Every row gives one point. Examples show where two turns around zero, p and q, send a point. Write where each new point lands after one turn and then the other. Backwards means that the second turn is done in reverse. Each puzzle has new turns, and all numbers are rounded.

Turn p:
-0.004	0.004	0.009 -> 0.010	0.004	-0.002
0.018	0.041	-0.060 -> -0.044	-0.033	-0.051
-0.011	0.041	0.045 -> 0.054	0.008	-0.028
-0.012	-0.040	-0.030 -> -0.041	0.016	0.026
0.008	-0.045	0.036 -> 0.021	0.006	0.054
Turn q:
-0.037	-0.011	0.015 -> -0.008	0.027	0.030
-0.034	0.067	0.004 -> 0.059	0.046	-0.006
0.047	-0.016	0.014 -> -0.004	-0.051	0.000
-0.043	-0.024	-0.025 -> -0.036	0.042	0.002
-0.006	0.000	-0.005 -> -0.003	0.007	-0.002
0.073	-0.017	-0.002 -> -0.008	-0.071	-0.023
Where do these land?
p, then q: 0.034	0.029	0.040 -> -0.029	-0.051	-0.014
q, then p: 0.015	0.036	0.045 -> 0.019	-0.044	0.036
p, then q: -0.026	-0.046	-0.017 -> 0.039	0.027	0.029
q, then p backwards: -0.039	0.005	-0.052 -> -0.060	0.014	-0.021
q, then p: 0.016	-0.024	-0.017 -> -0.019	0.027	0.004
